Each wall is flat, endless, passes through zero and stands at right angles to its row. A trip goes straight from one point to another. List the walls that it crosses, first one first.

Walls:
(1): 4 23 -11
(2): -4 28 35
(3): 45 30 -1
(4): -14 19 -1
(5): -12 8 7
(6): -14 -3 0
(7): 4 23 -11
(8): 17 -1 15
Trips:
60 -26 -36 to -20 1 -21 => 8, 3, 6, 4, 5
-1 -22 5 to -20 -3 2 => 8, 5, 4, 2
-31 -7 27 to 11 -11 21 => 8, 4, 6, 5, 3

Walls:
(1): -18 7 8 2 -40 1 -14 -40 -11 -8 -9 32
(2): -15 14 -6 -58 4 0 -28 2 -44 -35 19 38
(3): 14 -7 -41 -7 12 1 -10 -22 11 22 -18 -13
(4): 17 -38 18 -40 -2 -3 -29 -11 2 -16 2 -11
(5): -11 -8 7 -12 -6 -16 13 22 -12 -41 12 5
Trips:
10 29 14 -29 -17 1 -8 -3 -3 -5 1 21 to -4 -26 23 26 9 -16 32 -10 -23 -6 -2 -4 => 4, 2, 1
14 14 21 25 5 6 -3 19 38 13 -5 -20 to -29 14 -22 56 -34 4 -8 -1 -20 -13 -24 2 => 1
16 53 -24 10 36 -36 37 -37 -1 -6 2 10 to -5 -17 28 11 -36 -16 29 -16 10 -6 -13 -24 => 1, 5, 3, 4
-36 5 42 10 -25 9 33 -13 51 29 15 -9 to 17 2 26 -12 -12 -16 -48 -18 -9 2 -4 5 => 4, 2
-18 -16 -44 -20 14 18 17 5 5 3 -13 8 to 22 -3 17 -18 18 -4 15 -44 9 22 -19 11 => 4, 2, 1
-1 -9 -35 -3 -4 -36 -8 13 -13 -46 8 23 to -1 21 -19 7 -14 6 6 2 -38 52 9 -8 => 4, 3, 5, 2
39 36 3 2 -15 13 -44 -49 22 -16 10 -7 to 24 20 19 -8 -34 26 -25 11 9 23 -26 -6 => 2

Walls:
(1): 19 13 20 14 0 5 0 29 34 -10 -12 14 18 39 7 -4 24 -7 -7 -4 15 -6 -8 -15
 24 23 12 5 19 -6 15 4 -3 6 -19 31 26 12 15 -11 25 -12 -2 -10 -16 31 10
 3
(2): -2 8 -6 -28 -16 9 -6 -17 -4 0 20 14 -19 -32 -17 -1 22 11 -3 -5 -3 -1 0
 18 3 -8 -15 11 -5 -1 3 -1 -10 -20 8 -2 -11 -11 10 -5 -41 -1 35 -13 -3 6
 -4 12
(3): 7 5 18 19 9 7 -10 -12 6 -24 2 23 -18 -42 -6 14 -5 3 -2 5 5 -3 -9 -13 -18
 5 -9 0 20 -9 5 -22 -2 11 47 -16 -29 -12 15 -17 9 2 34 3 7 -12 -2 -16
(4): 13 12 -32 15 -7 9 4 13 -7 -2 -9 8 -2 -14 30 -7 13 -6 23 23 -7 17 -18 8 1
 6 -24 -8 -11 20 14 7 14 -19 4 -17 -13 10 -4 17 9 -17 15 12 19 -19 25 19
(5): 9 -20 -8 0 0 17 4 -16 -3 1 33 10 -4 -1 -23 -19 -2 -7 3 -11 -15 -19 -6 11
 -15 20 -4 -14 12 2 -7 -1 7 1 -27 -28 25 2 17 8 10 -14 20 -27 14 12 -42
 4
(6): 17 4 4 11 -24 -22 -26 -21 15 -21 -10 23 21 -18 11 7 5 8 18 13 29 -3 6 23
 13 -10 1 -15 0 3 2 27 -8 17 -9 13 -19 18 5 10 -10 -22 -22 3 14 -16 2 12
(7): 3 19 -3 24 -21 -6 -6 -9 -7 7 8 -5 8 2 15 15 5 27 -29 9 -9 19 29 14 -19
 21 8 31 14 18 -1 3 -16 1 12 -9 18 27 -12 12 35 -5 -11 -2 -4 14 -29 9
Trips:
-13 -2 23 -7 -4 23 -2 -14 -9 -1 7 -11 -28 -36 2 -1 -25 -13 7 -11 22 23
 -5 -22 29 3 20 25 -21 0 3 7 3 -6 -4 26 0 9 -7 -22 -38 1 -4 -26 -11 -4
 12 5 to -2 20 -16 -5 -3 -8 -5 14 4 1 -19 -15 -6 8 -10 0 18 -12 -11 1 9 12 10 -5
 -25 23 1 4 23 -8 -10 4 -9 17 -21 -14 14 12 11 0 12 9 -1 9 24 -4 8 -1 => 3, 1, 7, 2, 5, 4
0 7 3 -20 -11 -2 -17 -18 -22 -5 21 6 3 6 13 -10 -15 10 4 0 11 -16 4 21
 14 25 21 -4 -5 -30 29 8 21 5 -2 4 -8 18 16 -20 10 3 14 -2 0 2 -25 5 to 9 11 5 46 -3 13 12 2 -30 9 26 23 -9 14 0 3 3 0 -3 -8 -27 24 24 -14 0 -8
 -13 -13 5 -31 0 -33 25 6 4 10 -12 5 4 9 9 8 -15 -15 -14 3 -17 -20 => 6, 2

Walls:
(1): 26 14 -27 7 3 -3 -11 3 -4 14 -10 -12 -7 -20 -4 -9 -2 26 2 7 -11 5 -11 30
 -10 8 -8 -2 18 28 -22 -11 -27 2 -38 20 -10 -19 -16 27 -12 -2 -27 7 -20
 13 2 12
(2): 17 -7 28 10 -19 -21 -9 -16 -17 -14 -22 6 0 -18 10 -3 4 -24 -21 16 34 5
 29 -26 -8 0 -22 -11 -16 21 6 9 -24 26 -11 -1 2 -3 3 -1 24 1 -4 -6 -17 5
 -16 19
(3): -19 -3 -22 -6 -19 14 -5 -2 -24 7 -10 5 -1 6 -9 -17 22 -4 -27 8 -6 16 -22
 -17 11 -14 36 21 44 -15 -13 25 19 -8 7 -5 -24 -14 -34 7 -1 3 8 -1 9 17
 -1 -11
(4): -4 -28 -15 2 5 11 5 -22 -11 2 8 -28 8 -3 27 1 3 9 2 -7 -10 -28 -19 -18
 25 6 21 1 -4 2 1 11 11 10 -12 -15 -3 -7 -8 -15 -5 3 22 5 -9 35 0 9
(5): -3 -18 -16 3 12 24 38 5 6 9 -4 -51 22 16 -29 14 -5 -31 -1 -16 8 -16 2
 -11 0 6 27 6 39 -14 -17 -9 1 0 14 21 -24 -12 -1 18 14 3 -9 -19 -14 5 -8
 6
(6): -13 -23 5 17 -25 18 -7 12 15 -3 -14 -2 -18 3 -6 16 2 4 8 2 9 30 5 6 -28
 3 22 5 -27 -8 -2 -16 -35 -22 -4 -17 21 -5 -18 -30 -5 23 -5 -1 -3 -6 -14
 -18
(7): 13 4 4 -7 -24 17 -44 19 1 15 30 -7 -5 7 4 4 -13 8 8 -17 -37 -6 -23 13 5
 -10 -6 36 19 -20 36 -45 -15 10 -12 9 -11 10 -36 1 -4 13 -16 -8 13 -6 28
 6
(8): -14 10 -7 12 -8 -36 -32 -6 12 -3 16 18 35 -7 4 4 -3 10 26 27 27 -21 -7
 -4 3 -19 11 19 19 25 -27 -13 -2 -4 -26 4 -16 -10 -15 4 7 4 -9 21 27 -7
 24 -1
(9): -18 -15 -2 14 -12 -2 19 4 4 2 -17 4 15 -31 -6 13 -11 31 -4 7 13 -3 13 30
 14 15 -12 -33 -4 -4 -11 4 -16 -15 14 -5 -19 -18 16 -24 -29 16 7 -9 -2
 -26 10 27
(10): 2 22 10 32 8 -10 -26 -6 -18 16 4 7 0 15 14 -8 -5 -18 -16 11 15 -7 -42
 -13 -40 25 5 -38 24 -3 -41 -13 4 -20 -6 -2 12 29 -5 30 21 14 32 24 -4 3
 8 -3
Trips:
-17 -22 -21 -10 -2 36 36 -13 -12 -2 -4 5 -6 -3 17 3 -1 -34 16 29 18 6 0
 -48 -16 5 -21 -11 -25 -11 -30 -4 -1 9 -37 0 11 -2 -7 12 20 -18 -15 6 7
 -38 -11 -16 to 7 11 -10 8 -3 6 -16 8 -4 -13 2 -49 -10 7 15 7 9 -20 -11 -4 -17 -5 2 -18
 2 -1 7 -12 4 -7 21 16 -21 -15 12 9 11 -19 -4 -19 14 26 -11 -10 2 -11 7
 23 => 4, 3, 7, 10
5 1 -3 9 0 -19 26 -2 -12 10 -4 -9 -14 14 10 9 -1 25 20 -16 11 4 -6 33 -6
 10 5 -3 -11 15 -39 -31 20 7 -18 15 -16 29 -10 4 -2 -13 9 -16 9 5 19 -10 to -29 27 0 23 -7 -9 40 1 3 0 14 23 -4 9 -20 -20 -3 -8 9 28 -4 11 -19 -12
 25 -7 -25 -28 16 1 -14 9 28 22 -17 4 -11 28 14 9 28 1 18 -12 -18 -16 0
 1 => 7, 4, 1, 3, 2
-12 24 2 -38 -6 36 3 1 14 4 -1 -8 -3 26 15 -3 17 4 16 17 -3 -15 26 24
 -13 0 -11 0 42 15 24 5 -8 8 -14 14 6 7 -25 30 34 0 -3 -22 -17 -3 -17 -4 to 30 -7 -10 -33 -10 -18 6 -6 -27 -23 -3 -6 0 -33 -2 -60 -10 22 22 5 -1 -13
 7 -10 -2 11 29 -6 16 -19 21 -2 -18 20 -7 -13 5 18 3 3 -13 3 -12 2 -19
 10 -10 28 => 2, 4, 5, 9

Walls:
(1): -17 3 8 -1 -5 36 -12 25 -12 23 -11 18 -16 -6 -48 3 33 -20 -32 2 -7 26
 -10 6 -12 -10 14 15 -4 -1 6 6 -16 -10 14 22 15 -12 -6 9 -2 -6 -21 0 25
 14 -3 14
(2): 3 -7 -7 -5 -4 -23 -25 -10 -18 0 2 -20 -15 1 -18 -12 15 27 -3 -5 4 -9 -4
 -5 15 -23 23 -7 9 2 1 -11 16 11 -5 2 6 -27 2 16 8 18 -1 9 -5 8 -7 8
(3): 11 11 -6 -17 4 23 21 6 1 4 -4 10 4 -4 -7 10 30 -4 25 -20 25 -8 0 3 2 28
 -25 -20 -3 -9 -12 -10 1 0 9 1 10 -50 26 4 -5 1 -14 -7 -18 -12 12 -9
(4): 24 -2 24 -20 -2 4 27 -1 10 -5 28 12 -7 -7 2 8 3 19 -23 -18 13 -9 21 -11
 -9 14 -32 -5 -8 35 -3 -15 -4 4 -9 6 6 10 -2 0 18 60 -17 10 -10 1 -25
 -16
(5): 8 27 21 -6 -15 -12 15 6 17 0 2 4 -11 -25 5 -3 -25 -18 6 7 -2 9 -6 -16 21
 -17 15 -25 -22 -12 8 15 8 12 -1 5 1 11 3 -3 9 -10 21 -4 -29 0 -7 -15
(6): -18 -5 -16 -3 -4 7 -27 -17 0 -11 -20 19 17 -10 14 -20 -3 -13 -9 6 5 29
 21 -8 -6 -11 25 -13 -28 26 -13 9 14 -3 -23 19 30 -19 17 8 -11 2 -3 2 -3
 13 21 -3
(7): 38 -18 12 -36 4 -7 5 5 -11 -8 -3 -3 -2 9 1 18 5 8 4 -4 1 -12 9 -23 44 -7
 20 0 11 -14 12 11 26 -6 3 25 -2 -13 20 3 14 0 -3 -6 -29 26 -18 16
Trips:
-8 13 2 -5 17 2 6 23 -27 -20 33 1 2 -14 7 30 -17 4 6 22 -4 23 -8 -4 -25
 17 -23 -9 7 9 2 -12 -13 -24 -1 33 26 17 -3 9 5 -8 11 -8 2 13 -18 18 to 9 -15 5 -9 -10 25 -33 -2 -14 -18 -10 27 -6 18 17 -48 -11 -26 -17 -1 0 8
 20 -4 2 17 -6 11 2 -11 4 9 -28 -18 -23 24 -4 -11 11 -26 -5 -10 -5 -4 -8
 -6 5 17 => 6, 7, 4
16 -29 12 -9 16 5 30 -4 3 -19 4 -14 4 19 -17 -21 -12 -1 -13 -28 14 1 -5
 6 16 -6 10 -4 11 -26 9 -22 -14 -5 16 -13 22 -1 18 17 -16 -6 -17 -7 -23
 -3 -3 7 to -3 6 -5 30 -3 2 -12 13 -22 2 -11 19 14 0 -9 -12 -3 -7 6 27 -1 1 22 -4 5
 -2 -12 -6 5 10 -14 14 2 -8 11 -19 -26 0 36 -5 2 -5 -19 13 10 -15 -19 1 => 4, 1, 2, 7, 6
12 34 -13 9 34 -1 -6 -12 -14 -5 -32 -11 6 -11 -2 12 6 -18 2 3 9 -18 -7
 -4 -9 -20 -16 -9 1 4 -32 -3 -15 -1 -32 1 20 12 2 -4 3 23 -5 16 30 9 -9
 20 to -19 -5 -4 -4 2 3 3 -2 19 7 -2 -13 -19 -3 -33 5 18 -3 37 -2 -12 -11 -18 2
 -7 4 19 -30 -7 -2 12 -5 2 0 8 -20 -12 -7 -5 -16 -8 10 -39 10 19 9 -2
 -14 => 3, 6, 4
-8 9 -4 6 27 -4 -7 15 25 -12 1 6 -20 12 16 0 -2 0 0 4 -13 15 -24 -12 2
 -8 -17 29 -28 11 -26 3 -22 6 10 -1 26 0 -2 -13 -18 0 2 -1 2 27 8 -33 to -9 7 -7 -6 26 16 6 14 15 22 11 5 -19 13 22 31 -12 2 -10 34 -3 -8 7 -9 -8
 -4 -15 -18 1 -10 -10 29 -17 -26 15 -4 11 5 -4 -27 19 11 26 -10 35 31 7
 -12 => 6

Walls:
(1): 12 23 29 15 18 4 1 9 14 10 -5 -7 -23 -19 -2 -22 -8 -1 -28 11 -11 10 -19
 13 -14 18 13 -15 -39 10 26 0 27 0 -1 8 -47 36 6 29 -21 -21 13 6 -14 -11
 12 -13
(2): -16 -36 2 6 20 -11 -16 -7 -35 -47 24 21 31 8 7 -1 8 10 8 -2 -18 -32 7 11
 5 7 23 -12 -25 12 3 3 -6 11 16 10 -4 -16 -3 9 23 -14 -7 5 8 12 -60 -22
(3): -5 39 -4 -3 10 -2 3 -8 14 13 6 15 12 25 6 -53 -35 -8 21 0 0 1 9 8 4 -39
 -1 -18 -6 -6 19 6 7 5 -17 -11 -3 14 7 13 -24 -24 24 -42 -3 1 15 30
(4): -51 -27 3 -20 -22 -29 27 -12 12 4 -18 -27 22 -5 -44 -10 7 4 0 22 -20 -11
 -6 2 -23 4 1 -15 -13 -13 26 -15 -11 6 12 12 -9 22 5 33 -6 24 9 -12 -23
 -6 -20 -10
(5): 10 7 13 -13 -23 -27 15 21 6 -13 12 -24 -11 7 3 5 17 5 11 18 -4 15 2 -3
 34 0 -2 -1 -23 -37 -20 -10 21 -23 -12 -15 -5 -19 -21 12 -18 16 1 -16
 -20 -33 21 -19
(6): -12 11 11 5 8 33 17 0 -5 -18 -11 19 28 -21 -17 -4 -31 -11 -2 -1 -7 30
 -18 14 -20 -52 20 -3 30 6 5 5 15 31 31 -17 8 3 7 7 -7 -42 3 -22 25 31
 -8 -13
(7): 7 34 9 4 1 8 1 -45 23 -25 2 21 -3 11 29 -6 -2 -29 -21 11 1 15 10 -1 18
 -21 -10 2 1 6 -8 -16 -5 -21 3 -13 -7 -16 31 9 18 1 -5 7 -29 7 14 32
(8): 34 11 27 14 6 -4 2 32 -8 -10 2 -19 -21 -10 35 12 -11 -21 7 -5 -12 7 35
 14 -5 -5 1 28 17 2 3 15 -21 -18 8 -14 15 7 2 -8 -29 -9 11 -12 -21 -1
 -18 -18
(9): -25 8 23 15 -21 6 -15 6 -15 19 -25 -1 -8 24 18 -13 -8 -2 14 15 -15 10
 -16 -41 -10 14 19 -6 35 0 26 -14 -10 -20 21 -13 -8 29 10 3 -36 -14 -2
 -9 15 -11 -44 -2
Trips:
4 -15 9 -25 -11 -11 -1 -11 -45 -28 13 19 9 -10 17 -6 5 -17 -7 -5 2 12 13
 -12 22 -16 4 9 26 10 3 -24 -20 -4 -9 -4 -5 1 13 -3 -24 -7 -1 -22 9 7
 -18 -28 to 29 34 -31 36 14 -2 -28 10 2 -2 -8 47 18 26 0 4 -40 -9 18 19 -35 5 12 -10
 4 -2 2 2 3 0 28 -3 -6 4 2 3 10 6 21 0 -38 22 26 -12 -16 8 -6 45 => 3, 5, 2, 1
-10 -16 -18 6 -23 -7 -26 -35 -9 -4 2 0 -1 4 -1 5 14 16 15 14 11 14 -2 11
 16 11 15 -5 -22 13 -4 16 7 -1 29 10 29 -6 3 0 -2 -11 39 14 -28 2 -36 -8 to -23 30 -20 8 20 12 -19 0 -23 -38 26 8 11 8 18 9 16 -18 6 -7 6 19 -7 -6
 30 6 -33 4 2 13 5 -29 25 23 35 30 -15 20 -6 -20 -21 -7 8 13 21 -16 23 5 => 7, 4, 6, 1, 3
-18 4 38 -10 10 5 57 14 17 -11 -10 19 -4 -2 -15 12 -24 -18 29 0 11 -36
 26 -12 -14 -19 -13 -7 11 17 -5 15 -17 -3 -5 19 8 -30 24 25 -4 7 -16 -33
 -7 4 -5 39 to -22 -24 3 8 -4 29 -10 -12 -6 12 3 -12 -15 -35 -13 -26 23 -35 -21 -35 -8
 -4 6 -6 29 38 17 -8 -1 -14 9 -35 28 -24 -2 -21 -4 6 22 13 -14 -9 -18
 -18 -6 7 5 -10 => 9, 1, 5, 8, 3, 6
-1 17 21 -9 -1 -13 4 16 16 -21 3 -16 26 8 0 8 30 22 15 5 20 -7 -7 21 30
 -22 -25 4 -47 -13 10 -8 24 12 2 21 -6 11 5 -5 -18 -30 -28 1 1 -10 4 -3 to 18 20 -20 6 -1 -13 23 12 7 -40 6 4 0 -6 -9 15 21 -4 -16 -4 5 -7 -19 -2 3
 -19 2 17 9 -10 0 10 2 5 -12 7 -15 -6 -20 18 -9 19 -46 1 -31 18 23 13 => 7, 2, 3, 4, 1
